Each row is a point. Each copy is the shape, with its points in the same order, stretched, turned, moved and blurred by noise. Say if it was mirrored as well.
(in the rows, 100 means zero)

Shape (9 x 3)
97  69  125
62  69  65
142  127  73
106  142  92
140  87  92
128  132  53
81  112  102
86  148  115
92  146  77
Copy 1 (9 x 3)
106  74  86
112  66  149
103  165  97
72  144  100
121  126  87
100  165  120
79  104  111
52  128  94
68  141  120
Copy 1 is: mirrored
Copy 2 (9 x 3)
79  91  114
129  47  91
160  150  61
174  126  103
105  135  67
180  135  57
143  89  116
174  112  136
194  112  101
Copy 2 is: mirrored
Copy 3 (9 x 3)
130  64  106
75  65  94
95  122  145
101  129  113
112  86  145
74  128  140
104  105  95
112  133  90
83  136  105
Copy 3 is: mirrored

Shape (12 x 6)
103  103  124  114  97  103
103  123  111  94  75  91
95  125  103  105  86  90
29  114  111  64  81  96
99  92  119  111  75  115
92  122  76  113  118  116
105  126  5  109  110  95
86  122  91  82  112  103
103  55  118  112  88  102
105  97  124  89  89  94
102  127  84  93  99  132
106  113  116  81  81  93
Copy 1 (12 x 6)
113  107  92  122  98  84
107  104  87  90  64  104
95  110  82  96  78  106
95  166  92  36  102  80
129  100  96  94  111  82
99  117  106  106  111  136
59  77  111  67  100  174
90  126  118  90  97  116
116  75  125  103  131  50
107  105  113  100  85  80
126  127  103  93  102  140
107  113  109  89  71  100
Copy 1 is: mirrored
Copy 2 (12 x 6)
92  98  93  87  110  97
92  128  107  76  102  91
81  125  112  82  109  88
122  115  167  89  126  101
91  108  102  84  103  120
73  124  113  131  119  86
42  148  133  158  80  71
100  126  122  121  114  81
99  78  110  96  70  118
108  104  99  82  95  95
86  141  109  123  118  102
108  123  101  82  97  92
Copy 2 is: mirrored

Shape (12 x 8)
83  69  71  165  94  105  68  81
83  61  102  138  100  54  96  95
103  90  137  71  69  119  73  128
62  143  105  108  107  102  103  92
81  66  72  157  94  59  59  23
91  66  67  99  112  101  82  90
90  119  141  88  106  119  117  76
141  103  83  89  73  109  102  122
117  104  76  133  112  103  81  107
125  118  137  85  75  129  115  135
87  113  140  111  115  137  147  98
128  113  143  79  115  114  76  119
Copy 1 (12 x 8)
127  61  40  136  110  118  109  123
119  58  104  127  152  91  124  128
100  97  151  139  77  122  76  82
50  122  91  113  132  107  125  105
148  55  24  131  177  98  106  92
113  49  94  85  112  109  108  103
89  140  117  112  129  106  140  79
113  102  109  95  79  73  88  106
111  102  72  102  110  108  94  129
96  145  141  120  74  90  108  104
88  154  118  109  111  103  172  110
105  137  140  103  103  137  71  96
Copy 1 is: only turned
Copy 2 (12 x 8)
159  63  127  116  32  86  68  107
113  85  126  104  61  43  105  97
105  70  98  65  100  114  142  138
101  125  118  135  79  144  109  122
128  79  157  95  38  79  41  94
103  62  94  104  57  97  91  78
93  104  136  116  113  143  127  91
132  82  51  99  112  107  91  100
132  65  92  132  85  102  69  117
125  93  77  102  128  138  141  118
117  112  126  154  109  139  145  75
92  60  109  107  126  122  115  127
Copy 2 is: only turned
Copy 3 (12 x 8)
97  73  78  155  159  137  104  84
84  58  79  125  116  108  100  131
87  111  149  91  92  121  95  103
74  154  89  144  126  77  92  108
136  43  47  195  118  103  89  72
81  80  87  116  131  116  94  60
83  122  117  134  87  57  125  90
120  104  108  61  120  100  110  97
96  89  100  103  160  105  102  101
93  133  139  69  103  90  130  129
61  136  118  122  101  62  156  118
95  87  154  86  109  73  96  104
Copy 3 is: only turned

Shape (16 x 11)
155  76  89  115  126  82  71  98  115  112  134
132  106  125  96  77  67  96  64  81  82  100
108  58  82  74  87  101  129  104  139  119  116
145  102  140  76  128  72  75  89  68  84  70
127  91  81  156  150  125  135  65  104  94  88
60  73  91  69  121  115  140  104  132  79  116
93  72  88  114  106  73  54  105  82  100  130
74  112  125  133  114  109  78  135  100  75  107
70  91  67  78  83  85  87  129  91  125  112
141  79  76  142  154  65  123  118  124  131  109
99  59  122  149  119  95  93  119  88  66  46
130  57  110  125  104  109  129  68  108  155  124
131  106  91  131  166  61  138  126  81  122  84
76  55  75  108  134  151  135  115  117  136  136
139  117  134  113  100  154  122  101  45  66  52
89  100  127  120  101  144  51  81  111  87  68
Copy 1 (16 x 11)
100  48  49  123  77  45  102  90  79  116  144
81  111  89  89  88  61  78  92  43  93  89
62  63  94  84  57  78  156  89  104  137  93
126  83  81  78  99  102  36  94  34  108  86
136  67  89  95  164  72  167  86  78  85  144
68  114  86  60  106  119  151  106  123  160  87
81  87  75  122  101  49  62  98  124  116  116
102  124  74  129  113  127  83  125  120  86  121
101  100  98  114  65  75  94  81  140  136  62
148  31  72  89  86  44  134  116  96  97  138
107  61  125  92  137  131  74  101  111  58  109
98  42  131  110  91  44  150  106  59  130  140
195  60  88  55  100  70  110  117  90  95  120
105  76  108  107  111  99  173  92  139  158  148
150  115  110  97  120  172  101  53  66  78  124
73  93  94  165  146  138  99  71  72  100  84
Copy 1 is: mirrored
Copy 2 (16 x 11)
128  111  74  36  90  141  127  125  121  69  129
148  74  100  95  63  138  96  86  96  52  105
78  108  120  70  104  74  140  112  92  62  131
163  49  120  107  100  165  84  104  137  62  110
134  108  88  151  91  126  158  118  102  90  140
57  93  126  99  129  104  151  103  61  94  122
113  91  63  35  131  112  105  110  92  108  115
79  74  92  100  100  133  91  127  108  141  126
92  107  95  61  138  72  92  132  77  103  89
124  120  90  93  116  112  122  156  103  79  175
105  18  85  131  121  109  109  118  115  115  180
132  153  117  78  88  86  135  84  99  91  159
152  95  121  133  126  129  97  159  95  93  168
79  140  115  76  128  81  158  126  88  136  129
141  43  137  170  56  128  114  129  157  120  94
88  75  73  120  98  121  115  80  156  113  91
Copy 2 is: only turned

Shape (16 x 12)
110  85  67  149  75  72  46  133  109  103  84  127
80  124  106  84  96  118  79  112  69  63  118  123
121  124  142  59  105  117  89  136  79  89  107  87
115  97  72  38  133  140  97  98  89  123  106  67
116  148  80  55  155  112  126  100  83  92  92  58
123  72  64  122  54  78  120  118  135  97  90  132
95  84  88  114  65  64  94  135  133  101  61  113
99  86  154  104  96  93  66  98  66  89  110  101
45  115  124  86  89  114  108  148  57  121  101  96
114  144  80  38  98  126  109  61  112  104  106  55
116  84  78  113  85  83  87  128  161  105  98  161
125  154  84  79  147  131  121  67  111  142  113  71
78  84  104  111  85  77  85  142  124  79  137  92
109  99  59  88  138  144  142  74  150  98  71  81
65  107  118  63  127  72  84  105  74  105  103  115
73  120  116  80  103  117  71  122  115  96  85  95
Copy 1 (16 x 12)
49  94  86  161  112  56  145  105  119  56  75  87
90  133  89  48  100  90  140  125  90  80  133  110
126  97  115  27  102  73  151  122  121  88  79  103
144  92  62  57  138  76  138  90  85  121  109  123
168  141  107  59  153  57  122  88  95  78  126  143
80  90  65  138  108  92  152  34  111  43  54  87
90  73  97  142  129  104  146  91  116  23  50  93
90  94  113  80  60  91  109  142  102  104  70  107
105  109  132  78  130  141  154  146  75  98  99  126
192  130  58  65  106  74  137  78  68  89  115  90
75  56  76  117  106  95  166  41  148  45  97  86
185  122  101  92  119  65  131  50  106  130  140  111
84  61  116  75  110  98  144  94  61  41  88  76
151  96  79  97  163  113  102  24  101  95  133  85
118  89  111  78  108  106  129  141  102  72  117  164
121  81  109  73  127  109  149  128  109  73  115  80
Copy 1 is: mirrored
Copy 2 (16 x 12)
94  85  68  65  137  68  84  104  122  91  95  130
81  113  149  119  103  119  78  91  79  123  86  104
115  103  153  130  86  126  90  93  76  123  148  134
106  102  149  101  82  141  145  69  134  133  133  123
138  89  144  110  79  140  134  70  87  160  113  111
76  117  43  87  89  58  107  107  124  109  95  103
81  82  60  105  108  48  111  98  120  103  110  118
102  89  132  105  108  116  98  106  69  67  125  131
57  88  144  135  121  132  87  96  77  122  158  90
140  122  131  149  72  128  130  50  140  139  100  83
75  112  70  88  90  58  114  138  147  115  75  122
153  104  124  120  80  169  134  93  143  148  105  89
91  103  128  85  115  48  97  119  103  98  100  86
108  78  91  84  38  104  137  88  163  140  80  90
81  91  147  127  117  116  137  111  71  117  106  128
96  74  140  120  95  96  99  97  121  123  106  110
Copy 2 is: only turned
Copy 3 (16 x 12)
113  132  117  114  112  101  133  84  83  102  19  105
53  135  75  65  75  110  92  121  91  106  118  106
89  107  86  80  91  80  66  128  65  131  137  109
114  104  136  79  87  138  52  95  60  114  137  66
103  105  130  84  103  83  78  95  107  124  165  43
120  88  115  94  128  118  178  88  81  83  52  101
117  95  113  105  109  72  142  91  71  69  54  91
93  88  65  96  68  86  59  106  109  130  86  131
33  89  68  53  79  80  75  124  59  101  96  54
70  86  172  53  107  120  70  87  87  127  153  106
142  121  99  73  134  111  140  82  65  66  54  106
96  88  144  51  142  112  58  57  87  147  140  66
86  105  76  101  131  96  82  136  111  61  68  92
112  101  136  110  141  120  107  30  83  87  143  57
116  95  72  41  52  76  58  116  112  90  102  78
76  126  105  78  103  81  69  92  61  83  108  97
Copy 3 is: only turned
Copy 4 (16 x 12)
73  139  136  124  129  83  75  126  83  77  76  136
129  122  75  103  106  104  71  93  112  92  125  76
143  91  120  83  130  131  51  124  135  101  130  87
134  60  75  147  139  87  53  82  150  114  100  56
161  67  66  109  162  79  87  119  98  139  129  47
78  135  129  80  99  78  130  107  117  97  31  134
53  135  132  85  122  106  118  125  108  96  83  114
108  85  125  99  117  89  64  102  116  44  129  99
67  74  66  94  89  131  53  88  118  120  140  73
149  71  76  117  139  96  88  86  116  82  94  5
97  154  153  98  103  108  114  96  115  115  39  129
153  41  82  122  146  99  86  78  86  123  88  61
93  98  155  112  55  99  94  131  118  87  95  91
120  74  64  144  136  97  151  92  110  124  82  95
98  97  113  95  115  77  71  66  102  107  137  49
99  108  102  126  134  128  84  96  111  107  128  73
Copy 4 is: only turned

Shape (18 x 12)
95  151  86  102  132  54  116  61  67  96  138  87
120  109  76  125  77  80  134  50  131  120  144  100
109  83  143  99  98  120  91  110  83  99  75  111
94  84  103  149  136  78  77  126  86  94  116  86
128  71  67  147  147  123  155  89  96  62  140  77
93  75  105  67  149  79  78  61  66  79  138  95
101  78  73  142  124  62  84  129  126  112  93  153
102  78  140  102  62  61  125  66  109  130  83  73
64  145  122  95  114  111  103  133  91  100  147  103
147  68  95  79  74  55  96  132  62  95  112  118
75  132  78  82  109  103  144  107  78  122  81  76
86  147  102  72  118  96  134  74  139  90  115  71
66  78  143  74  115  114  123  130  97  56  89  153
82  119  57  129  89  86  149  70  128  69  128  97
120  101  82  111  74  133  96  94  105  70  146  126
85  102  83  111  132  132  74  84  89  52  112  99
92  137  89  98  102  101  99  54  127  76  108  85
113  146  142  100  143  63  109  95  85  123  119  85
Copy 1 (18 x 12)
91  150  147  99  131  131  95  138  95  101  160  78
146  121  118  167  103  121  146  118  98  97  133  70
95  88  97  70  111  69  82  90  110  126  91  104
77  91  86  87  85  103  64  147  101  99  157  81
119  69  70  142  149  154  79  118  99  134  145  55
69  117  139  95  146  92  60  104  154  94  152  57
99  90  44  88  57  116  96  124  115  42  160  105
151  105  148  118  119  54  120  139  130  106  83  105
31  108  115  86  116  109  122  107  75  110  147  97
134  78  107  77  120  51  87  95  104  89  182  95
88  125  100  112  147  98  98  122  57  89  112  121
84  105  138  96  146  126  138  116  91  80  90  66
51  51  97  55  135  105  98  70  140  107  113  139
112  86  123  155  121  153  119  108  82  80  125  95
100  76  110  135  94  106  111  58  77  116  147  68
56  91  113  106  106  125  49  78  98  98  121  59
93  108  139  116  114  128  106  98  90  80  92  65
87  142  127  60  125  106  115  153  107  111  137  80
Copy 1 is: only turned
Copy 2 (18 x 12)
118  128  58  96  120  107  92  115  113  85  177  106
137  72  96  90  114  98  66  108  76  111  187  73
106  109  98  122  100  131  94  92  121  125  54  106
140  88  79  109  106  118  120  122  94  94  111  156
160  98  97  92  105  165  124  71  113  101  184  166
118  151  103  82  137  113  118  78  107  66  109  88
113  62  114  141  142  103  107  131  64  85  116  140
126  50  71  106  119  129  111  118  106  118  84  28
109  151  109  113  71  85  89  117  150  124  140  151
93  104  100  87  131  115  123  104  45  133  115  84
69  81  63  114  81  126  104  97  152  100  127  116
105  110  103  101  87  126  81  137  139  83  164  82
105  153  142  167  109  134  139  88  141  112  76  119
129  84  89  125  83  122  86  113  89  80  195  105
122  134  123  97  77  96  54  82  78  122  150  123
113  140  103  109  74  123  79  86  106  59  114  144
113  110  91  105  83  119  52  121  100  66  143  80
120  121  71  96  132  119  91  143  144  120  132  115
Copy 2 is: mirrored
Copy 3 (18 x 12)
149  92  59  110  128  55  136  129  77  95  106  119
161  100  97  120  75  74  118  68  124  87  110  128
97  95  149  97  80  118  88  113  71  100  99  94
73  104  74  110  129  110  97  105  75  124  134  133
110  93  60  170  82  92  125  67  37  64  128  106
112  102  69  126  99  53  72  136  67  125  128  93
74  83  85  71  130  109  78  61  119  119  88  109
125  82  135  105  87  113  110  127  156  107  141  97
101  106  131  99  133  62  123  114  77  75  79  140
99  70  69  78  58  104  71  150  116  65  89  128
95  89  90  77  96  68  171  119  101  78  100  101
132  122  107  140  110  56  151  111  100  74  93  79
78  57  156  92  116  92  70  90  77  61  69  57
145  91  87  103  109  62  120  63  108  49  117  97
137  113  111  109  65  77  78  59  69  51  93  131
113  133  89  107  104  72  96  86  38  97  123  93
146  134  104  112  106  62  114  93  94  85  113  90
129  103  105  129  131  101  142  143  80  115  81  125
Copy 3 is: mirrored

Shape (15 x 12)
106  63  139  74  79  88  144  124  96  85  147  124
46  69  124  103  54  133  118  91  88  74  111  102
85  138  114  117  81  81  126  69  127  127  72  47
89  102  135  85  115  117  98  110  64  94  100  67
86  30  157  64  99  84  120  103  106  42  95  115
135  105  46  69  134  65  79  49  151  88  116  106
115  85  73  125  148  59  52  84  165  109  126  102
116  108  89  71  113  57  48  94  140  106  97  155
65  91  157  67  114  139  135  129  128  55  109  123
156  98  70  99  143  80  64  29  147  108  123  147
33  92  99  94  115  104  156  110  75  104  73  93
100  111  94  117  135  60  98  37  132  131  127  114
91  83  94  102  108  120  120  77  126  167  68  73
123  112  106  134  127  66  87  35  123  129  84  111
127  122  66  162  110  91  121  75  117  124  64  88
Copy 1 (15 x 12)
82  103  49  51  91  141  123  127  82  152  115  163
105  131  92  115  139  124  116  98  60  141  141  105
141  100  144  85  142  90  78  148  95  144  62  128
136  124  109  110  98  131  121  85  66  121  85  111
92  116  81  85  69  115  109  108  32  155  135  141
103  87  103  120  66  57  85  142  106  64  120  145
99  38  101  112  81  59  79  100  128  110  111  167
60  69  71  109  66  88  46  114  118  107  93  141
63  108  67  114  100  136  121  122  36  160  85  140
72  62  122  111  58  80  79  139  139  74  129  157
113  96  120  73  141  104  100  95  30  100  85  108
99  48  133  90  114  89  71  133  108  84  109  167
86  108  158  66  128  82  103  110  101  125  67  137
98  59  155  86  91  85  66  131  117  110  100  139
110  47  142  63  118  86  90  134  120  114  86  98
Copy 1 is: mirrored
Copy 2 (15 x 12)
58  102  137  100  130  86  93  81  110  138  95  24
76  101  134  55  91  90  89  46  122  153  147  84
127  99  99  128  69  110  71  153  80  129  192  95
52  56  111  102  100  79  118  107  95  92  141  74
29  139  126  95  121  69  101  92  138  127  112  31
99  95  52  131  106  116  55  182  178  96  91  156
111  108  95  151  81  88  109  158  149  102  82  135
69  133  94  136  93  125  54  145  122  102  51  146
54  118  101  107  145  101  123  90  87  167  114  74
101  119  28  102  79  105  68  170  163  93  32  134
133  99  105  81  149  82  67  64  63  88  189  85
126  109  77  97  94  80  54  161  106  106  98  97
156  116  92  61  100  111  107  121  84  98  157  98
120  130  51  105  62  81  59  152  95  90  103  98
164  120  57  135  36  97  90  111  95  73  160  101
Copy 2 is: only turned
Copy 3 (15 x 12)
117  107  113  82  105  22  167  82  61  139  114  94
141  144  133  129  69  107  165  67  95  81  122  107
119  121  89  84  96  140  130  141  90  30  82  117
127  96  154  91  99  77  102  99  85  70  104  94
147  101  92  82  96  14  125  96  124  97  100  42
27  118  96  78  62  49  102  111  139  122  31  70
83  110  107  112  106  75  77  145  124  142  30  78
45  90  74  102  146  59  100  76  116  145  79  39
137  171  146  63  115  40  124  98  89  87  121  55
21  103  68  105  38  65  85  116  118  178  33  33
121  178  111  98  107  58  106  56  83  25  106  142
63  126  80  102  65  79  108  128  76  116  23  71
139  155  79  77  73  117  90  84  102  93  90  128
67  102  47  120  64  104  79  144  101  105  55  53
67  131  46  142  65  121  86  144  107  70  110  130
Copy 3 is: mirrored
